Each row of a before or after table is a point. One or more steps were done to the points. Then noise was added and the rows were shuffled. The steps act on how far a point lies along the listed directions, d1 being the first. Write out the steps. A step turns or swaps two directions, mirrors them in a line or flattens them onto one, adds a multiple of one to another, or multiplies one. Angles are multiples of 10 degrees, from the lower direction toward the higher: turns from -170 to 170, lines from 10 to 170 but not 90. Use the fewest steps. Two steps may share a direction if one is a turn and the other turns, adds or multiplies; they go together, in the order done. Otherwise the lowest direction goes first.

Directions:
(1): [ 29  61 -11]
(2): [ 9  8 68]
(3): [ 62 -30  -4]
Before (11 x 3)
[[  5  28   0]
 [ -1  37  -4]
 [-62 -97  30]
 [-22 -67   4]
 [-53 -35  -4]
 [-11  56   6]
 [  4  53   5]
 [-43  -4 -10]
 [-38 -85 -16]
 [-55  33   0]
 [-15  63  37]]
After (11 x 3)
[[ -64  -18   20]
 [-118  -25    1]
 [   5  -29  -56]
 [  32    0  -20]
 [  28   27  -64]
 [  22    6  -14]
 [  39    6  -44]
 [ -49  -40  -15]
 [  42   15  -30]
 [ -77  -45   30]
 [ -15  -33  -23]]
Steps: turn d2 and d3 by -110 degrees; turn d1 and d3 by 50 degrees

Directions:
(1): [ 27 -37  52 -39]
(2): [ 53 -32 -50  -1]
Before (13 x 4)
[[-16 -35 -25  -9]
 [ -1 -19  44 -16]
 [-28 -13  38 -36]
 [  8 -20  24 -30]
 [-65  83 -96  79]
 [ 31 -10  40 -21]
 [  4 -28  37 -37]
 [-46  57 -82  29]
 [-13 -16  67 -24]
 [-35  19  60  -6]
 [ -4  25 -37  20]
 [-14  -6  79 -15]
 [ 35 -27  27 -33]]
After (13 x 4)
[[ -76   30   50  -17]
 [-112   72  112    3]
 [ -76   35   67    6]
 [  -9    8   -7  -22]
 [   7  -49  -46  -10]
 [ -27   18   23   -4]
 [  15   14    3    5]
 [  -8   -3    0   -7]
 [ -89   53  101   15]
 [  32   -9  -29   -7]
 [ -38   13   36    6]
 [ -25    0    8  -11]
 [  21   -3  -17   -1]]
Steps: multiply d1 by 0; multiply d2 by 2.5

Directions:
(1): [ 38 -40  36  48  72   1  27  12]
(2): [ 28   8  82 -19 -26 -47 -15 -39]
(3): [ 32  57  23 -26   0  65  54  -5]
(4): [-39 -18  -6 -15  -7 -46  91 -12]
(5): [-47  47  43  43 -10 -12   1  65]
Before (12 x 8)
[[ 28  88  21  -4   9  28  22  -5]
 [  2   5 -21 -78  -7   6  15 -38]
 [ 52 -74  67  71  89 -54  -7  29]
 [-34 -89 -61   6   6 -52 -39  -6]
 [ 21  11  11   5  34  12  47  46]
 [-48  -6 -66 -27  15  47  22  -8]
 [ 11  56   4 -38 -23  23  53 -22]
 [ 40  66  25 -24  -8  14 -17 -46]
 [ 47  53  35 -24 -36  39  -5  -6]
 [ 41  -3 -54 -62   8  48  34 -39]
 [  6  69  46 -44 -44  21  57  -8]
 [-46 -45 -50  -3   0 -49 -73  -7]]
After (12 x 8)
[[  47   56   46  -26  -10   59  -21   -9]
 [  26   65    4   16    1   15  -62    5]
 [ -69  -11  -41  -35   -8  -41   59  -23]
 [  31   12   -8  -68   17   29   10  -36]
 [ -45  -54  -38  -21   12  -45   87  -14]
 [  31   42   10  -32  -14    4  -62  -58]
 [  50    7  -43  -37   14   57  -24  -24]
 [  20 -105   32   52   63  -93  -20    5]
 [  46   56   19  -17   -3   63  -29   -6]
 [  26    7    5   28   28    4  -17   57]
 [  38   23    4  -19  -40   19  -66  -14]
 [ -42   19  -37   -7   25   76   22   24]]
Steps: turn d1 and d4 by -40 degrees; turn d3 and d4 by -70 degrees; add -0.5 times d2 to d5

Directions:
(1): [-10 -35  28  20 -74  37 -65   9  24]
(2): [-24  -8 -65  32 -25  22  48  67  20]
(3): [ 72  19 -72 -22 -26 -24 -40  -8  11]
(4): [-21  25  -6  85  12 -60 -40   8 -23]
Before (9 x 9)
[[  4 -19   1   2  -9   7   2  19  -3]
 [-33  -5  17  -2  42   8  84  -7 -33]
 [  2  14 -14   7  20 -23  11  -4   3]
 [-35 -18  19 -20  14  23  38  12  -6]
 [-11  18   4  36  -5 -17 -19  10   6]
 [ -7  17 121 -11  59 -42 -44 -82 -34]
 [-20   9 -17  28  20  -9   1   3 -11]
 [ 62  29  19 -31  35 -16 -57 -59 -25]
 [  9   9 -19  -3  37  -2  37   5 -21]]
After (9 x 9)
[[  -6    7  -76   37   -5   31   47   63    9]
 [  12   12   -3   -7   40   -9   28   -9  -29]
 [  10  -11   24  -55   17   13    8  -17  -10]
 [   5   14  -15    6   23  -26    9  -12    7]
 [   6  -21   18    1   -6   -4  -15   10  -16]
 [  18   14  -23   -4   17  -11  -22  -17   -2]
 [  24   22  -11    7  -15  -16  -30    0   14]
 [  34    0    6  -64   30   -1   45  -52  -26]
 [  58   -3 -112  -60  -39   42   56   50   46]]
Steps: turn d2 and d3 by -150 degrees; turn d3 and d4 by -60 degrees

Directions:
(1): [  8  30  97  29  -3 -10 -27  22  56 -30 -13  46]
(2): [-75   5  13  38 -44  60  31 -56 -14 -30  26  19]
Before (14 x 12)
[[-60 -21 -35  13 -30  59  29 -36 -34  12   5  13]
 [ 66  -7 -21 -27  29 -40  -8  51  35  25 -16   1]
 [  6  23  66   5  15 -30 -24  25  43  -9 -18  40]
 [ 21  -3 -62 -42  -5 -26  15  -2 -37  50  -8 -56]
 [-48  -4 -11   1 -12  23  24 -22 -25 -21  22  16]
 [ 22 -17   4 -29  23 -43 -27  44  13  28  -1 -22]
 [ 90 -20 -46 -72  56 -73 -22  64   8  45 -12 -31]
 [  8   3  89  -7  26 -19 -24  49  35   0 -17  27]
 [ 33 -31 -58 -64  36 -37   0  27 -10  29  -3 -41]
 [  3  13   1 -10 -15   8  -4 -30  -2  18   0 -28]
 [ -4 -29  15   0  19  -6   8  10  24   0  -4   5]
 [ -4 -10 -46   3  -9  21  14  -5 -29  14  16   0]
 [ 14 -22 -64 -33   0 -14   9   2 -32  40   5 -42]
 [ 50  33  95  -9  19 -45 -66  53  70  -9 -37  34]]
After (14 x 12)
[[  24    0    2  -15   -3  -25   -7   25    6   21   -9   -8]
 [  81   -7  -29  -36   35  -54  -11   61   35   37  -23  -10]
 [   6    0   -3  -17   21  -29   -5   13   -3   13   -1    5]
 [   5   22   15   -2  -19    9   -4  -29    5   18   -2  -26]
 [  14  -23   15  -33   38  -15   -7   33   -3   20   -7  -11]
 [  52  -17   -5  -54   41  -53  -18   47   23   21  -15  -20]
 [ -68   -5    9   34  -45   65   24  -43  -18   -9    0   40]
 [ 127   -6  -14  -73   74 -102  -39   94   27   50  -27  -22]
 [  50    2   -6  -47   27  -47  -44   42   13   29  -28  -20]
 [ -57    1   11    6  -22   29   22  -24  -19  -26   22   27]
 [   0  -36   10   -8   24  -10   13   13   22    5    4    1]
 [  -8    2   -5   22  -15   19   10   -2   -3   -3    7   22]
 [  37   20    7  -27   -3  -47   -6   15    5   27  -24  -24]
 [  36  -14   -2  -41   32  -56  -30   55   20   33   -3  -31]]
Steps: multiply d1 by 0; multiply d2 by 1.3

Directions:
(1): [  2 -14 -40 -38  57 -50  38  70  24  57  13  11 -10 -52]
(2): [  2  59 -62 -20 -56 -66  -3  37 -15 -58 -33  -2 -21  19]
(3): [-27 -39  -6 -14 -64 -31 -19 -59  63  -1  16  22 -43 -65]
Before (8 x 14)
[[-23  14  -9  26 -81 -33 -50 -45  22 -50  19  -4 -13 -13]
 [-26 -56  14 -39  78   7  35  37  36  88  52  16  -2 -96]
 [  5  14 -38   3 -33 -35   3   6  13 -31 -19   6  -6 -14]
 [ -4   2 -28 -20 -46 -72  17  -4  15 -54   4   8 -29 -32]
 [ 22  19  -4  26 -60   4 -14 -11  -5 -44 -24  -7 -20  39]
 [ 25 -36  37  14  76  32  26  14 -34  48  23 -14  13  37]
 [ 33 -15  -6 -16 121 -11  51 107   7  59  19 -10  55  -2]
 [  9   2  19  14  29  31  -2   9 -23  13  10  -9  23   3]]
After (8 x 14)
[[ 11 -59  18 -11  76  -4  28  39  52  62  38   3  28 -45]
 [  8   8 -17  20 -18   0   0 -10  -1 -28 -19   0  10   5]
 [ -9  38  -8  31 -45 -15 -41  -9 -13 -47  10 -18  13  25]
 [  3  -1   9   6 -15 -19  17 -12 -14 -50   5  -3   5   6]
 [  1  -2  -1   0   6   4  -4   8  -7   9  12   0   9 -19]
 [ 23  19  -7  23 -55   0  -9  -8  -4 -48 -27  -4 -22  42]
 [-20 -49  17 -33  94  20  37  39  21  87  48  12   7 -82]
 [ 12 -45  12 -10  37 -13  22  10   1  45  25  -2 -20  -3]]
Steps: flatten d1 and d2 onto the line at 140 degrees; multiply d3 by 0

Directions:
(1): [-10 -38  41 -75  31  17  19  20  11  52  33 -22  35  15 -32  47 -88 -27]
(2): [113 -48  14 -31   0   4 -14  22  47 -15 -36 -39 -19 -44 -43 -38  22 -15]
Before (14 x 18)
[[   7  -63   85 -104   12   20   36   56   19   72   42  -23   53    4
   -61   69 -103  -42]
 [  42  -22   31  -12   20  -19    5   -5   17    6  -26   -8   -2  -38
    -4   13    0   -2]
 [   9    7  -30   21  -10  -11  -15  -33  -27   -7  -19   12  -31   -2
    15   -9   34    6]
 [  56   16  -38   24    1  -11  -33   15    1  -48  -31  -18   -1  -25
    -8  -37   63    5]
 [  43   16    0    1   10    8  -16   10   42   -5  -20  -16  -13  -48
    -6  -36  -13  -10]
 [ -67   19    1  -39   15  -36   19   23  -22   -1   26   28   48   23
    19   21  -51   17]
 [ -43   61  -32   70  -39   -3  -14  -28  -29  -34  -43   27  -34   -4
    32  -15   77   10]
 [   6  -50   19  -82   23    1   28   29    1   16   40   -7   37   42
   -24   59 -114  -32]
 [  40   24  -41   35  -22  -20  -43  -10   10  -70  -33   14  -38    5
    30  -40   83   20]
 [ -68   44  -45   48  -21  -11    1  -20  -16  -14  -15   36    4   12
    24    2   18   15]
 [  32  -70   97 -121   47   47   26   25   35   73   25  -54   48   15
   -68   35 -116  -56]
 [   3    0   25  -16  -13  -10   14    0   22  -42   20   -1   -4   21
     6   -8    3    3]
 [  36  -20  -13    2   -7  -18  -17  -11   34  -36  -21  -15  -17  -28
   -20  -43   26  -13]
 [  51  -11    2   18  -13   -3  -20    7   10  -42  -25  -17  -31  -18
    -6  -58   19    3]]
After (14 x 18)
[[ -71   38  -24   23  -16    0   10   -5   -4    5   -1   24   15   18
    14   15  -13    2]
 [  18    9  -33   24  -11   -1  -20  -23  -23   -5  -19   16  -30   -3
    18    1   36   11]
 [ -43   58  -23   49  -27    2  -10  -23  -28  -18  -33   24  -29   -2
    22   -5   51    6]
 [  44  -13   35   12   11  -28    4  -10   20   -1  -24   -1  -20  -48
     6   -1   17   -1]
 [  32  -57   90  -97   39   40   20   22   36   62   21  -52   32    6
   -64   17  -89  -51]
 [  55    2  -14   39  -21  -16  -22    3    4  -55  -38  -13  -33  -22
    10  -69   44    7]
 [  47   31   -9   21    4   -3  -25   -2   36  -20  -25   -6  -26  -56
     4  -52   13   -1]
 [  40   31  -40   49  -24  -31  -41  -16    8  -78  -37   22  -46    8
    32  -53   99   19]
 [   3  -46   17  -82   24    8   32   31    6   16   42   -9   36   49
   -21   63 -118  -35]
 [  11  -62   77  -98    2   19   28   53    4   69   35  -25   50    1
   -52   57  -93  -32]
 [   4    2   27  -14   -4   -5   13   -5   22  -41   16    1  -20   23
     7  -17    5    9]
 [  32  -10  -21   25  -18  -26  -16  -13   29  -49  -34   -3  -32  -34
    -6  -61   51   -3]
 [  62   27  -45   48  -10  -16  -38   14   -6  -60  -38  -14  -14  -29
    -3  -47   86   15]
 [ -75    7   18  -64   26  -22   24   30  -12   19   38   20   56   30
     2   41  -84    5]]
Steps: add -0.7 times d2 to d1

Directions:
(1): [-45 -38  23  57 -74   2 -29  30 -53 -63 -31 -13 -13 -39 -23  41 -35  18
  -2  -6  16  80  54 -23]
(2): [ -33   77   67   16  -21   28  -15  -65  -13  -16   43  -25   10   11
   -8   22   35   12  -18 -101  -48   18  -50    2]
Before (13 x 24)
[[ -20  -40   10   25  -19   -9   -5   23  -29   -7   -9    4    4  -10
    -5   19  -18   -7    3   11    9   38   28    0]
 [ -23  -30    2    7  -20   13   -5   27  -13  -30  -21   -7   -3  -25
   -18  -12  -17   10   21   16  -10   25   16  -17]
 [ -17  -14   21   24  -45  -31  -18   19    7  -26   -3  -21   -6  -19
     0   23   -9   15    7  -10   16   26   23   -3]
 [  12  -24  -16   -6  -14  -23   16   10    0   26    0  -14    2    0
    21   -8    3  -16   14   -1    6   -1   -2   -5]
 [   3   60    5  -18   56    5    5  -47   30   50   40   14    3   17
     0   -4   40  -12   -7  -35  -22  -50  -52    3]
 [ -29   15   17   10   -3    5    2  -32  -19  -20    3  -19   12  -11
     3    5   -2    5  -23  -34  -19   19  -17   -2]
 [ -15  -14    9   17  -27   -7   -9   -1  -10  -32   -8   -7   -3   -4
    -4   24   -6   26   -5  -15  -14   31   17    9]
 [  82   56  -35  -85  115   -1   39  -14   92   97   41   11   28   57
    42  -71   50  -29   14    5  -16 -121  -55   38]
 [ -29  -17    1   15  -33  -10  -14   24  -15  -11   -5   11  -10   -9
     2    2  -13  -12   -9    4   12   28   17   -8]
 [ -40   44   47   32  -42   22  -14  -41  -16  -18   24  -30    3    0
    -8   29    1   13   -4  -67  -17   33  -26   -3]
 [  21   24   11  -20   32   15   18  -46   29   21   26    5   12   29
     9  -19   11  -10   -5   -2  -26  -46  -28   21]
 [ -10   53   31    4  -13   27  -27  -27   -6    7   25  -19   -8   11
    13   15   34   -4  -16  -41  -18    9  -41    6]
 [   8   -6    5    0  -19   16  -18   14   -1  -16  -17    4   -6   -7
    -1    7   -1   -2    7   13   -6   13   11  -24]]
After (13 x 24)
[[ -24   11   16   13   -4    7   -1  -31  -16  -15    1  -16   10   -9
     6   10   -4    3  -25  -26  -16   21  -17   -4]
 [ -14  -47   -1   22  -17  -11    1   33  -27   -4  -14   11    4  -10
    -4   17  -20  -14    2   26   15   32   28   -1]
 [   9  -11    7   -2  -21   17  -17   14   -2  -14  -17    8   -9   -4
     0    5   -4   -4    9   19   -4   13   14  -26]
 [ -35   43   39   27  -44   21  -10  -37  -16  -15   22  -30    4   -1
    -6   27    0   13   -3  -57  -13   26  -27    0]
 [ -11   48   33    3  -15   29  -26  -30    1    5   24  -17  -11   12
    14   20   30   -4  -19  -46  -18   11  -41    4]
 [ -18  -38   -6    2  -23   12   -7   32  -10  -27  -24   -1   -8  -27
   -20   -9  -20    6   19   24   -7   23   22  -16]
 [  65   89   -3  -78  103   13   37  -43   82   88   63    1   31   64
    37  -61   68  -27    9  -39  -41 -112  -79   40]
 [ -12  -23   14   23  -42  -30  -14   27   12  -22   -8  -18   -8  -20
     0   21  -13   13   10    3   25   28   31   -4]
 [ -13  -22    4   18  -28   -7   -9    5   -8  -27  -12   -3   -4   -6
    -3   19  -11   25   -5   -7   -9   30   22   10]
 [  14   36   19  -19   28   18   15  -53   27   14   32    5   16   32
     7  -13   11   -8   -6  -21  -31  -42  -33   21]
 [ -28  -26   -7   13  -31  -10  -10   31  -15   -8  -10   15  -11   -8
    -1   -2  -16  -12   -4   13   15   27   25   -7]
 [  -2   74   15  -17   50   12    1  -56   26   48   47   13    6   14
    -3   -1   46   -8   -8  -50  -37  -50  -59    1]
 [  14  -24  -14    0  -14  -27   18   12   -4   27   -1  -12    5    2
    22   -9    1  -17   14   -2    5   -5   -2   -6]]
Steps: add -0.3 times d1 to d2

Directions:
(1): [  20   14   -2   64  -27   50   20   60   53 -112   -4   15   14   -2
   24   -3   -2  -71  -26   -8   56  -44   61  -37  -54   -1  -14   16
   33    2   44    3]
(2): [-36 -79  29  -7  31  39 -58 -12  17 -24 -46   7  47 -27  -8  58  -6  -5
  52 -52   0   4  37  10  52 -52  83 -14 -16 -27  52  61]
(3): [ 78 -26  57   8  -7  13  14   3 -30  30  32  76  62 -25  37 -10  35 -24
 -27  81 -34 -67   2 -18  58 -19  -2  30  -6 -63 -33  29]
(4): [ 46 -32 -81 -57 -19  22  24 -62 -17 -49  28 -32   5 -44  38  -3   8 -39
 -32  28   9   4   5  53  37  28  60 -40 -17 -10  47 -90]
(5): [ 11  59  38  -8  11  69 -22  58 -38 -13  55   3  -6  82  59 -16 -21  99
 -21  -9  16 -16  -2  44  31   1  57 -45  38   9  26   4]
(6): [ 11  29  13 -31  -1  84 -46   1 -66 -28   3 -90 -43 -64   0  80 -34 -18
  -7  20   9 -27 -47  -6 -19  18 -15  56   1 -10 -52  42]
Before (14 x 32)
[[ -57  -51  -60  -26   -8  -37    0  -49   23   27  -48  -16   -6  -40
   -39   34  -11   -6   21  -22  -21   32  -16   30    5    2   -8  -30
   -48   13    3  -34]
 [  38  -16   34   -9   -4  -52   33    0    4   58   18   59   34   11
    -2  -49   41  -16    6   20  -22   -1  -10  -22   37   -1  -36  -15
   -18    6  -34  -14]
 [ -13   32   10  -18  -18   16  -41  -10  -25   40   -2  -52  -49   11
   -12    4  -15   41  -10  -14    3   27  -56  -22  -18   28  -15   39
     2   26  -41   22]
 [ -36   56   -6  -27    7   63  -22   19  -36  -36    8  -64  -54    6
     1   17  -52   28    4  -26   23  -14  -20   14  -57    9  -23   14
    16   37  -28   30]
 [  60   46   26   -9  -36   34    4   47  -25   -2   60  -17   -1  -19
    42  -24   22   11  -47   40   23  -53   -8   12   18   14  -31   16
    23   -2  -38   -7]
 [ -18   74   26    8    2   29   -6   44   -1  -20   22  -30  -49   27
   -12    1   -7   22  -21   -4   27    2  -11  -14  -31   13  -30   23
    28   28  -12  -31]
 [ -35  -31   33    0   39   40  -33   -6   -4  -18  -35  -49    3   -2
   -12   67   -9   -4   27  -49    9   -3    2  -22   16   23   56    2
    15  -22   12   80]
 [ -20  -80   86   30    1   -9  -15  -14   33   12  -66   81   64  -29
   -35   28   41  -51   30    1  -14  -20   48  -49   18  -64  -12   34
     2  -37  -20  109]
 [  51  -59  -19  -35  -10   -7   25  -35   -2   -9  -21   49   32  -73
     9   10   13  -95  -19   60  -20  -13   -5    2   21    5   -7   16
   -45  -73   -3  -29]
 [   6  -43    4  -31    9   32  -36   -2  -17  -52   -3   14   47  -30
    19   42  -14  -16   -5   16   12  -12   18   18   38  -15   78  -22
   -17  -27   40   23]
 [ -10 -102   57  -30   36  -70  -33  -40  -43  110  -24   37   64  -55
   -59   34   33    7   63   11  -61   20  -28   -2   82  -40   26   27
   -58  -62  -22   34]
 [  -5    2   11    2    4   60  -48   33  -22  -49  -15  -50  -16  -36
    27   81  -23   34    1  -20    0  -30   17   17   12   -1   56   22
    22   13   41   56]
 [ -74  -46   -7    7   22  -10  -49  -14   26   -1  -82  -23  -24  -46
   -81   57   -8    2   61  -70   -2   30   -2  -25  -19  -47  -11   43
   -26   -7  -16   84]
 [ -88   20   35   28   19   46  -58   32   25   -7  -28  -13   23   61
    -5   38  -58   68   54  -81    8    8    6   -2   11  -31   39  -25
    16   54   17   82]]
After (14 x 32)
[[ -11   44  -52  -19  -16  -38   20   12   -2  -30   21  -13  -26   29
     1  -28  -20   12  -37   14   28   28  -11   15  -43   37   -4  -34
     2   38   13  -53]
 [ -81   50  -13   45   -7   30  -20   38   49  -45  -20  -32   -8   61
    -7   12  -61   32   28  -76   34   11   12  -12  -44   -2   -2  -22
    27   80   22   32]
 [ -44   17  -30   26   15  -47   37   -4   46   -8  -21  -34  -28   59
   -23  -21    4    5    0  -57   21   36   11  -22  -41   59    0  -32
    27   32   24   -9]
 [   0   20  -39   18  -33  -71   39    3  -12    4  -11  -61  -50  -68
   -74    5    5  -86   -6   24   16   16  -42  -55  -99   51 -121   80
   -17   13  -57  -50]
 [ -31   61    2  -27  -19  -62   29  -29  -28   73   -3  -22  -70   33
   -44  -34   10   37  -16   21  -13   48  -53   -4  -55   32  -94   11
    19   48  -87   -5]
 [ -21   23  -42   38  -12  -55   28   37   50  -23   -8   10  -21   41
    15  -27    2   48  -13  -36    2   16   44   15  -26   17   17  -29
    32   59   73  -29]
 [  -4  -49   15   38  -24   -6  -17   -3   61  -11  -38   37   33    0
    -5  -16   20  -34    2  -29   16    4   32  -50   -2  -18   13   27
    -3   -2   30   30]
 [ -15  -14   59   17   25   20  -19   29   27   -9    1   47   34   23
    -1    4   21   15    9  -15    7  -10   37   -7   44  -40   40   -4
    10  -13   39    0]
 [ -38  -39    3   19   13   -3   11   11   53  -32  -19   65   45   35
     4  -38   -3    5   29  -51   10  -10   65    7   -4  -45   32  -34
     3   10   54   24]
 [  57    0   36   13  -28   -2   17   42   16    9   47   48   47    0
    41  -54   45    7  -32   28   13  -48   31   11   47  -15   -6  -10
    15  -15    1   -7]
 [ -53  -47  -52  -17  -13   -6  -11  -38   18    0  -57  -33  -12  -66
   -40   60  -20  -30   18  -20  -10   14  -17   14  -12    1  -21   -5
   -43    7   -5  -12]
 [  31    0  -35  -55  -11  -49   39  -35  -25   50    2   25  -20  -22
    -3  -27    3  -27  -27   60  -33   22  -51   20    2   36  -40   -1
   -40  -35  -38  -63]
 [ -79  -14  -57    5   10  -70   -4  -24   43   19  -64  -18  -51   -2
   -82   -3   -1   23   44  -71    1   65   -9  -11  -44  -17  -36    9
   -21   28  -10   14]
 [  49    7   39  -26   -9   23    1    8  -40   19   21  -14    1  -41
     4   12   14  -42   -7   34   -6  -27  -40  -30   13   15  -50   30
   -12    0  -69   14]]
Steps: turn d1 and d6 by -160 degrees; turn d1 and d5 by -50 degrees; mirror d2 and d3 in the line at 120 degrees; multiply d4 by 0.7
